Each row of a before or after table is a point. The points were changed in one or more steps. Then noise was added and the rows were shuffled. The steps act on how far a point lies along the listed directions, d1 being the first. Write out the steps. A step turns or swaps two directions, mirrors them in a line or flattens them onto one, adds a multiple of one to another, or multiplies one. Angles are multiples of 10 degrees, from the lower direction toward the higher: turns from -170 to 170, lines from 10 to 170 but not 90. Use the fewest steps. Two steps may share a direction if one is a turn and the other turns, adds or multiplies; they go together, in the order done. Otherwise the lowest direction goes first.
In the rows, zero is written as 128.

Directions:
(1): [138 184]
(2): [184 118]
Before (9 x 2)
[[134  38]
 [176 134]
 [194 170]
 [177 150]
 [ 74 103]
 [117 102]
 [135 118]
 [ 99  67]
 [157 134]]
After (9 x 2)
[[ 64  65]
 [ 74 155]
 [152 109]
 [162  93]
 [ 99 120]
 [ 61 114]
 [174 106]
 [127 116]
 [205 103]]
Steps: turn d1 and d2 by 50 degrees

Directions:
(1): [181  97 156  84]
(2): [147 198 164 124]
(3): [162 111 150 195]
Before (9 x 4)
[[180 118 137 158]
 [190 105 131 203]
 [ 36  91  72  66]
 [131 137 170  74]
 [138 154 167 163]
 [ 90 220 119 128]
 [160 131 151 106]
 [ 98 138 104 118]
 [170 102 175 169]]
After (9 x 4)
[[163 127 154 119]
 [ 43 164 100  39]
 [146 146 187  96]
 [116 218 138 165]
 [103 153 111 122]
 [154  64 149 163]
 [166  58  97 179]
 [167  93 122 155]
 [136 121 155 178]]
Steps: turn d2 and d3 by 40 degrees

Directions:
(1): [205 189 141 110 129  84 128  95]
(2): [119 113 104 116 169 146 194  53]
(3): [ 83 117 137 127 185  56  83 107]
Before (13 x 8)
[[115 118 120 133 116 143 115 150]
 [119 122 127 122 149 124 149  75]
 [154 150 122 127 153  94 123 104]
 [138 122 123 126 118 146 141 143]
 [114 118 111 133 121 171 166 112]
 [134 122 121 135 135 107 126 125]
 [179 155 126 126 116 111 125 133]
 [ 96 105 122 128 146 109 107 161]
 [137 127 120 115 155 104 146  98]
 [110 115 120 125 146 121 139 114]
 [170 150 130 121  98 127 128 146]
 [122 145 148 133 145  97 116 111]
 [171 166 149 132 111 125 127 143]]
After (13 x 8)
[[168 159 139 112 142  67 105 123]
 [173 178 159 129 112  97 111 131]
 [234 208 150 111 132  98 158  77]
 [122 137 148 127 142  83  92 115]
 [ 80  83 107 139 120 177 134 149]
 [154 134 126 134 121 109 122 134]
 [212 179 122 102 124 104 162  80]
 [ 94 106 128 134 133 119 109 150]
 [249 209 130 105 129  75 145  79]
 [230 209 140 115 133  58 105 105]
 [115 107 117 125 144 140 148 123]
 [ 41  79 112 142 157 144 133 117]
 [ 72  75 112 139 109 173 125 201]]
Steps: multiply d1 by 3; turn d2 and d3 by 90 degrees

Directions:
(1): [139 148 165  89  84 150 113  71  55  74 151]
(2): [105 189 186 114 154 138 195 187 127  93 114]
(3): [159  98 109 129 123  59 219 108 108 125 172]
(4): [182 165  97  92  49 124 118 181 169 121 150]
(5): [112 113  57  75 169 102 110 152 108  57  97]
Before (11 x 11)
[[142 142  97 119 118 135  74 141 123  76  94]
 [ 58 132 171 143 211 168 113  83  99 123  81]
 [168 144 139 114  71 125  98 126 120 109 150]
 [153 162 146 112  94 137 149 160 133  88 136]
 [ 80 206 178 112 113 224  20 167 116 116  69]
 [141 126  98  96 104 141  67 160 147 120 119]
 [139 146 143 115  86 166 111 122 108 106 112]
 [ 51 109 176 173 209 196  46  94 111 152  70]
 [119 166 134 112 137 129 163 156 143 103 122]
 [151 141 130 110  86 147 128 129 141 132 137]
 [118 110 128 100 141 118  91  99  84 108 137]]
After (11 x 11)
[[127 135 123 125 105 164  96 128 122 120  99]
 [ 69 161 193 125 176 195  83 132  97  96  81]
 [137 121 127 135 121 134 121 131 133 115 127]
 [ 77 187 172 114 118 219   6 137  98 116  71]
 [ 70 162 192 133 190 173 134 109 109 114  91]
 [153 126 110 123  99 123  79 138 138 119 131]
 [146 126 136 122  80 155  75 128 143 150 142]
 [124 136 163 127 124 136 110 129 127 153 141]
 [154 151 160 166  85 157  86 117 140 141 117]
 [141 119 101 104 111 141 112 127 138 123 123]
 [114 140 141 137 142 133 147 115 134 133 128]]
Steps: flatten d1 and d3 onto the line at 110 degrees; flatten d2 and d4 onto the line at 130 degrees; multiply d5 by -1

Directions:
(1): [140  58 187 144  58 189 104 143 150 140 143 170 147 169]
(2): [207 115  79 143 120 116  79 194 135 146  50 132 113 120]
(3): [140  73 130 138 185  81 132  70 169 215 119 132 134 163]
Before (8 x 14)
[[152  75 142 116 152 115 117 106 157 174  91 151 124 154]
 [122 137 132 127  95 148 110 137 103 114 141 125 147 126]
 [115  95 147 153 150 119 155  92 160 176 166 143 128 147]
 [140 145 115 135 105 151 124 167 107 112 111 123 125 108]
 [108 138 160 109  82 170 140 152 107 103 163 119 133 129]
 [ 28 168 201 106  98 168 194  65  87  59 249 133 154 130]
 [120  67 180 126  97 165 124 121 126 130 149 175 134 158]
 [131  98 140 119 106 144 136 137 131 139 123 139 140 150]]
After (8 x 14)
[[127 102 130 116 138 117 146 116 136 158 117 130 135 146]
 [245 140  30 145 158  66  77 200 119 153  18 119 104 104]
 [152  70 125 129 171  93 122 104 139 183 102 152 120 149]
 [163  82 137 165 101 149 117 158 161 161 130 156 125 144]
 [102 157 116 124 156 119 156 112 111 131 137 105 125 112]
 [121  75 183 112 109 156 128 107 148 140 131 162 133 159]
 [153 143  94 112 166  87 135 134 123 167 105  94 119 118]
 [129 143 106 124 146 102 119 113 113 147 124 109 141 122]]
Steps: swap d1 and d3; multiply d2 by -1

Directions:
(1): [141   7  95 133 112 144 163 161  98  83 155 132 133 115 132  70 181 166
 126 161]
(2): [ 57 109  94 197 162 101 108 170 121 138 126 123  74  84 179 106  88 105
  61  95]
Before (9 x 20)
[[152 114 147 106 110 140 150 121 135 129 135 131 160 132 113 121 148 157
  159 136]
 [111 108 126 157 147 116 122 141 124 137 124 127  97 102 150 118 111 118
  103 117]
 [ 76 115  97 183 152 102 110 168 113 122 139 124  88  86 168 101 101 108
   81 111]
 [ 98 131 124 156 143 117 114 148 134 118 114 127 114 103 160 150 110 109
   88 119]
 [109 196 138 125 136 123 132 106 158 162 106 124 129 135 136 162 105 101
  127 121]
 [142 249 173  96 122 120  98  76 161 180 100 128 131 147 113 199  87  98
  141 110]
 [134 156 122 136 130 122 114 129 133 138 133 138 130 123 130 145 137 119
  123 110]
 [126 117 119 130 125 127 127 131 139 129 139 135 120 125 128 138 119 119
  116 128]
 [110 113 112 128 125 127 140 136 120 126 144 144 118 119 133 115 125 124
  118 130]]
After (9 x 20)
[[ 96 105 123 159 137 118 133 152 131 139 132 128 118  99 153 107 115 137
  108 110]
 [135 128 126 120 121 130 127 124 141 131 138 136 127 131 122 145 121 119
  125 129]
 [174  14 112  99  88 155 169 137 102  90 154 136 147 125 115  88 195 176
  144 179]
 [149 124 118 125 120 131 128 132 126 124 142 139 141 127 122 133 159 133
  134 125]
 [147  87 120 105 107 149 174 122 130 115 133 130 154 139 121 114 171 145
  150 167]
 [116 157 128 115 125 126 132 119 130 139 136 144 124 131 124 138 114 115
  129 124]
 [156 158 159 107 128 129 125 102 138 145 117 129 133 136 115 151 121 122
  150 129]
 [162 217 163  89 117 129 115  92 142 138 124 128 156 152  97 167 120 114
  171 133]
 [156 153 154  99 116 138 128 111 142 113 113 131 158 139 118 172 138 126
  142 144]]
Steps: turn d1 and d2 by 140 degrees
